Each point is reached from the start by the listed moves, each made once or not at all, plus a little noise. Say if it took an odd or an even number of moves. Then give how often each move was made.
In the rows, zero is written as 128.

Moves:
(1): [181 150 121 113 134]
(2): [ 57  78 174 126 135]
Start: [128 140 117 134  96]
Points:
[106 114 152 122 105] -> even (1, 1)
[128 136 116 135  99] -> even (0, 0)
[ 54  91 165 131 106] -> odd (0, 1)
[181 162 107 114  99] -> odd (1, 0)

Moves:
(1): [149 111 129 121 133 111 109]
(2): [104  93 148 102 128 156 137]
(3): [ 99 135  89 135 136 139 109]
(4): [122 141 121 118 147 125 151]
(5): [135  94 146 111 143  72 119]
(6): [109 130 150 142 146 128 119]
Start: [138 124 130 122 138 131 132]
Points:
[140  38 168  73 158  87 114] -> odd (1, 1, 0, 0, 1, 0)
[ 94  70 184  86 190 101 146] -> even (0, 1, 0, 1, 1, 1)
[143  91 149 106 153  75 124] -> odd (0, 0, 0, 0, 1, 0)
[ 63  97 133 119 164 172 113] -> odd (0, 1, 1, 0, 0, 1)
[ 87  60 144  85 203  95 110] -> even (1, 1, 1, 1, 1, 1)

Moves:
(1): [148 144 111 129 128 129 131 112 126 141 112]
(2): [ 62 104  95 138 134 140 113 135 118 122 142]
(3): [123 113 133 117 140 147 129 107 130 136 111]
(4): [127 122 114 131 125 181 119 105 116 128 138]
(5): [113 115 127 141 120 117 126 103 154 133  99]
(6): [116 143 138 124 128 131 134 146 118 138 131]
(7): [116 140 123 157 146 155 165 164  94 109 145]
(8): [123 146 168 135 142 127  65 127  82  70 129]
(9): [106 160 148 141 143 130 144 139 150  98 120]
(10): [127 104 103 131  92  78 160  80 121 102 161]
(11): [121 147 130 160 162 109 144  99 150 145 122]
Start: [124 135 112 118 147 153 100 117 139 116 159]
Points:
[ 41 115  44 169 128 136 161  87 103  96 180] -> even (1, 1, 0, 0, 1, 1, 1, 0, 0, 1, 0)
[  7 132  82 157 164 167 178 118 103  51 197] -> even (0, 1, 1, 0, 0, 1, 1, 0, 1, 1, 0)
[105 219 129 156 197 141 144 101 172 125 129] -> even (1, 0, 0, 0, 0, 1, 0, 0, 1, 0, 1)

Moves:
(1): [140 130 114 106 132 118 145 142 138 109 119 140 118 120 118 142 125 115
 139 118]
(2): [141 120  96 148 125 129 124 135 119 137 143 144 167 115 111 110 124 114
 109 126]
(3): [126  99 116 112 140 154  79 114 140 115 132 113 121 132 125 138 137 155
 150 113]
(4): [146 125 101 136 136 126 125 125 111 120 127 128 113 127 122 132 118 127
 143 126]
(5): [127 134 136 123 143 143 138 123 114 122 135 115 123 137 142 139 135 122
 129 130]
(6): [125 120 130 135 139 129 117 119 129 121 127 127 140 136 141 116 127 101
 120 121]
(7): [129 143 143 132 131 133 132 110 141 122 123 118 150 125 146 128 106  93
 128 112]
(8): [127 125 130 140 119 137 149 127 117 129 132 142 113 126 140 121 130 132
 136 145]
(9): [130 103  97 124 120 149 123 135 124 113 107 113 128 134 124 129 115 115
 142 133]
(10): [132 136 124 116 131 116 124 137 147 127 125 124 128 127 139 139 129 132
 133 127]
(11): [140 107 148 116 127 126 135 137 130 116 110 158 120 124 104 138 131 112
 154 154]
(12): [135 142 125 129 132 105 124 126 108 118 164 138 105 128 119 128 134 121
 151  99]
(13): [140 123 120 131 135 151 146 141 107 111 132 125 121 147 138 132 117 124
 126 141]
(14): [134 138 121 136 121 123 130 129 128 127 132 125 120 122 126 125 129 126
 121 138]
(15): [125 128 146 121 145 141 135 129 112 102 130 135 131 108 123 112 112 116
 144 131]
(16): [133 158 113 114 130 116 122 141 155 136 115 142 139 130 135 132 107 101
 130 102]
(17): [117 129 132 121 128 121 116  99 128 119 144 139 134 125 123 123 128 121
 144 119]
(18): [147 136 104 106 134 121 118 127 118 137 131 119 105 134 149 151 131 140
 117 109]
Start: [150 124 127 135 139 119 125 139 136 127 130 134 138 125 117 156 113 149
 125 123]
Points:
[187  79  57 170 177 200 159 148  45  58 140 138 151 131 135 126  67  76
 151 152] -> even (0, 1, 0, 1, 1, 1, 0, 1, 1, 0, 0, 0, 1, 0, 1, 0, 0, 0)
[183  96  59 137 159 126  67 117 100 115 191 148 122 129 135 154 128 144
 141  67] -> even (0, 1, 1, 0, 0, 1, 0, 1, 0, 0, 0, 1, 0, 0, 0, 0, 0, 1)
[199 169  54 114 147  93 108 149 136 134 124 137 104 126 138 184  84 132
 124  86] -> even (0, 0, 0, 1, 0, 0, 0, 0, 0, 0, 0, 0, 0, 1, 0, 1, 0, 1)
[204 142  45 112 182 164 123 136 112  85 106  97 135 170 190 193  45  48
 138  72] -> even (0, 0, 0, 1, 1, 1, 1, 0, 1, 0, 0, 0, 1, 0, 0, 1, 0, 1)
[158 115 101  84 166 144  81  97 132 107 162 116  93 137 167 201 134 183
 166  97] -> even (0, 0, 1, 0, 1, 0, 0, 1, 0, 1, 0, 0, 0, 0, 0, 0, 1, 1)
[183 198  94  64 187  70 110 110 162  86 162 144 127 134 178 203  83  42
 165   7] -> odd (1, 0, 0, 0, 1, 1, 1, 0, 0, 1, 0, 1, 0, 0, 0, 1, 1, 1)
[184  84 120 118 161 181 186 148 114  46  92 147 127 150 147 178  75  39
 176 152] -> even (1, 0, 0, 0, 1, 1, 1, 1, 1, 0, 1, 0, 1, 0, 0, 0, 0, 0)

Moves:
(1): [134 132 139 121 128 126 125 119 123 130 130 133 125 118 122 132 129 132
 132 123 128 135 121 121]
(2): [137 134 136 133 119 120 132 138 119 133 107 129 123 125 122 127 146 131
 120 127 134 122 115 133]
(3): [112 130 126 120 135 138 132 136 130 132 109 123 136 134 134 131 142 117
 148 127 137 121 129 118]
(4): [132 121 109 142 133 129 130 131 129 137 123 120 137 139 152 122 142 154
 143 120 143 124 111 123]
(5): [139 151 127 128 143 126 109 132 111 135 145 113 137 135 148 138 126 141
 128 156 137 124 137 125]
(6): [135 135 129 125 113 117 127 129 128 140 123 133 127 130 117 133 129 139
 116 136 139 141 114 137]
(7): [122 142 129 127 124 122 116 120 126 134 120 119 121 133 128 120 124 128
 134 132 126 137 130 135]
(8): [123 133 105 140 114 127 138 121 129 146 128 123 139 120 138 117 124 145
 126 105 133 138 130 124]
(9): [128 123 127 126 120 125 144 126 134 119 120 129 122 111 121 117 129 118
 130 126 140 134 128 137]
(10): [128 136 128 128 139 124 137 127 133 125 134 117 119 141 116 128 124 108
 124 126 121 128 125 129]
(11): [122 133 133 137 140 124 140 119 125 142 135 121 104 131 130 123 141 130
 127 143 118 127 126 132]
(12): [133 128 126 129 126 127 123 137 134 129 137 130 137 124 143 134 143 122
 109 134 126 133 120 129]
(13): [132 132 127 128 131 143 137 135 126 127 144 132 120 133 146 122 116 129
 130 130 127 138 135 132]
(14): [123 133 120 112 123 117 117 145 118 119 122 146 118 118 133 139 128 119
 143 131 135 121 144 124]
(15): [132 127 116 124 111 127 130 132 127 111 117 126 112 137 130 132 138 130
 128 141 123 129 150 139]
(16): [136 126 123 135 138 153 124 121 142 127 127 135 125 114 134 141 118 126
 131 122 130 131 139 136]
(17): [128 135 118 124 136 138 137 126 137 133 107 118 115 122 138 132 122 131
 128 129 112 138 126 148]
(18): [129 136 120 128 126 132 116 139 138 132 117 113 130 137 141 125 120 123
 140 132 125 122 126 103]
(19): [130 134 126 124 137 128 115 133 125 123 132 132 125 123 130 132 123 134
 125 130 132 143 146 130]
(20): [118 139 145 136 133 130 135 129 125 132 138 124 125 136 145 144 127 122
 118 126 139 129 119 136]
(21): [126 131 118 122 137 144 130 124 131 120 131 129 112 120 137 125 133 151
 123 134 134 122 132 130]
(22): [123 123 123 121 112 126 125 138 125 140 140 112 127 133 130 122 113 115
 131 108 131 138 140 137]
(23): [116 122 137 113 127 127 130 128 117 137 110 133 128 126 140 132 125 102
 124 122 151 133 130 128]
(24): [136 131 135 118 132 124 129 124 140 134 114 134 124 129 125 129 125 120
 125 120 130 128 129 134]
Start: [104 118 135 124 137 121 129 129 136 126 115 109 139 108 132 128  99 124
 129 112 130 136 118 121]
Points:
[117 203  89 131 150 140  98 176 122 150  96  76 119 127 249 164 120 135
 160 127 179 164 146 113] -> even (1, 1, 1, 1, 1, 0, 1, 1, 0, 1, 0, 1, 1, 1, 1, 1, 0, 1, 1, 1, 0, 0, 0, 0)
[124 181 115  96  94 104 124 148 115 165  80  83 113 105 161 118 100 137
 138 108 184 201 158 160] -> odd (1, 1, 1, 0, 1, 1, 1, 1, 1, 0, 0, 0, 1, 0, 1, 0, 0, 0, 1, 0, 0, 1, 0, 1)
[104 157 100 130 120 146 146 114 182 144  52  78 100  95 181 135  74 114
 137  93 136 172 142 162] -> odd (0, 0, 0, 0, 0, 0, 1, 1, 1, 0, 0, 0, 0, 0, 1, 1, 1, 1, 0, 1, 0, 0, 0, 1)
[ 62 136 114  88 128 115 146 155 134 148  67  89  78 114 215 136 146  86
 148 114 199 148 142 160] -> odd (0, 0, 1, 1, 0, 0, 1, 0, 1, 0, 1, 1, 0, 1, 1, 0, 0, 0, 0, 1, 1, 1, 1, 1)
[114 153 130  74 156 130 106 155 103 112 134 134 111  62 201 148  99 119
 121 147 188 168 157 126] -> odd (1, 0, 0, 0, 1, 0, 0, 0, 1, 0, 0, 1, 1, 1, 0, 0, 0, 0, 1, 0, 1, 0, 1, 0)
[119 164  80 107 121 120 124 183 120 182 103  98 140 111 221 133 130 169
 135 105 201 152 117 131] -> even (0, 1, 1, 1, 1, 1, 0, 1, 0, 0, 0, 1, 1, 1, 0, 0, 0, 0, 0, 0, 1, 1, 0, 1)
[ 85 174 112 124 148 154 160 158 142 179  88  71  81 105 199 148  84  86
 164  78 136 160 127 131] -> odd (1, 1, 1, 0, 0, 0, 0, 1, 0, 1, 1, 0, 1, 1, 0, 1, 1, 1, 0, 1, 0, 1, 0, 0)
[110 165 125 123 130 131 161 154 106 160 113  69  82 125 201 133 147 168
 139 144 197 157 109 158] -> odd (1, 1, 1, 1, 1, 1, 0, 0, 1, 0, 1, 0, 1, 0, 1, 0, 0, 0, 0, 1, 1, 1, 0, 0)
[143 207  89  90 143 109 101 174 127 165  88  62  49 131 216 142 118 155
 131 160 148 184 140 160] -> even (1, 1, 0, 1, 1, 1, 1, 0, 0, 1, 1, 1, 1, 1, 1, 0, 1, 1, 1, 0, 1, 1, 0, 1)
[121 173  98 125 155 146 130 125 153 178 128  71  98  79 209 121  68 126
 116 111 136 210 167 185] -> even (0, 0, 0, 0, 1, 0, 1, 1, 1, 0, 1, 1, 1, 0, 0, 1, 1, 0, 1, 0, 0, 1, 0, 1)

Moves:
(1): [131 125 139 131 145 114 129 112 143 126 142 147 144 129 123 129 123 132
 148 110 132 101 134 141 128]
(2): [120 113 116 122 138 141 118 132 128 135 114 126 128 128 145 110 133 133
 136 137 119 137 121 146 110]
(3): [131 128 117 145 117 118 128 130 130 130 137 129 131 126 126 115 125 123
 132 129 132 124 134 131 126]
(4): [128 120 118 124 128 132 140 129 124 117 111 140 135 129 130 120 133 133
 130 129 115 123 131 131 115]
(5): [143 118 116 140 106 124 115 121 116 120 124 114 130 122 122 128 119 140
 157 136 126 135 120 116 131]
(6): [122 140 117 144 122 109 138 125 122 129 115 145 132 127 137 126 121 110
 148 131 139 123 123 132 156]
(7): [136 125 125 116 145 136 130 123 126 126 136 112 148 115 146 150 124 130
 115 159 121 124 125  98 137]
(8): [135 130 129 127 130 126 149 128 131 118 135 121 122 135 143 128 129 108
 129 104 144 114 130 125 134]
(9): [107 121 135 135 101 160 100 102 108 127 113 122 126 124 139 112 115 115
 126 130 155 143 127 126 124]
(10): [122 142 127 137 133 126 129 133 123 133 144 127 116 120  98 130 126 121
 134 125 145 133 118 115 129]
(11): [136 130 111 128 123 143 132 127 128 127 122 129 152 133 120 141 138 110
 136 122 132 123 129 112 131]
(12): [125 132 138 131 126 125 133 137 134 131 117 135 135 137 137 134 118 133
 139 130 138 119 128 126 127]
(13): [124 137 123 134 117 124 130 132 143 120 134 132 126 130 120 134 130 132
 136 104 121 132 129 109 129]
(14): [137 136 122 139 114 124 124 115 115 138 126 106 129 126 130 146 149 149
 114 114 135 124 123 133 104]
(15): [134 119 126 150 129 128 128 132 145 124 142 130 122 133 133 134 133 130
 127 130 124 118 134 134 124]
(16): [139 129 136 140 120 119 128 110 114 128 145 115 120 116 120 125 115 127
 114 106 121 138 120 144 122]
(17): [123 124 136 141 127 128 128 130 131 130 118 130 129 129 114 117 124 135
 126 131 112 133 128 125 130]
(18): [120 137 113 118 143 111 120 124 127 117 123 133 141 149 131 136 131 118
 128 141 134 135 124 123 116]
(19): [134 133 126 127 131 139 106 132 133 119 132 132 132 142 147 140 133 136
 120 122 117 122 129 113 124]
(20): [148 149 117 142 132 154 125 118 143 108 135 120 136 136 124 142 131 130
 123 130 146 140 130 120 128]
(21): [120 130 117 127 130 143 122 133 126 136 124 123 117 126 117 134 125 129
 127 133 132 135 136 115 131]
(22): [136 135 133 118 133 131 134 141 130 121 115 136 115 120 123 133 140 128
 133 113 126 134 143 131 124]
(23): [123 145 126 140 117 139 121 125 117 120 131 131 128 134 124 128 129 121
 138 128 128 136 135 122 136]
(24): [124 132 128 137 122 130 140 123 124 105 126 127 138 133 124 130 135 123
 125  99 142 135 130 138 131]
Start: [121 122 128 141 115 113 138 107 150 125 140 142 110 122 117 136 122 126
 139 125 129 130 108 115 108]
Points:
[159 150  96 216  97 141 134  91 160  63 174 100 140 125 117 156 101 133
 161  73 149 151  83  57 104] -> odd (0, 1, 1, 0, 1, 0, 1, 1, 0, 1, 0, 1, 1, 0, 0, 1, 1, 0, 1, 1, 0, 0, 0, 1)
[118 130  72 225  65 120 115  23  89  83  90 137 211 131 137 134 108 110
 202 107 162 134  94 110  83] -> even (1, 1, 1, 1, 1, 1, 1, 0, 1, 0, 1, 1, 0, 1, 0, 1, 1, 1, 0, 0, 0, 0, 1, 1)
[131 156  72 188 119 124 180 114 153  56 152 145 149 138 117 162 143  76
 172  60 151 136 119  83  76] -> odd (0, 1, 1, 1, 0, 0, 1, 1, 0, 1, 1, 1, 1, 0, 1, 1, 0, 1, 0, 0, 0, 1, 1, 1)
[127 131  98 185 142 135 152 125 171 117 136 150 148 140 157 164 121  92
 169 136 139  94  92  60 130] -> even (0, 1, 0, 0, 0, 1, 1, 1, 0, 1, 1, 1, 0, 0, 1, 0, 1, 0, 1, 0, 0, 0, 0, 0)
[112 144 124 249  69  76 114  36 116  96 138 140 137 130  89 147  95 123
 189  71 196 130  82 131  94] -> even (1, 0, 0, 0, 1, 1, 0, 0, 1, 1, 0, 1, 0, 1, 1, 1, 1, 1, 0, 0, 0, 0, 0, 1)
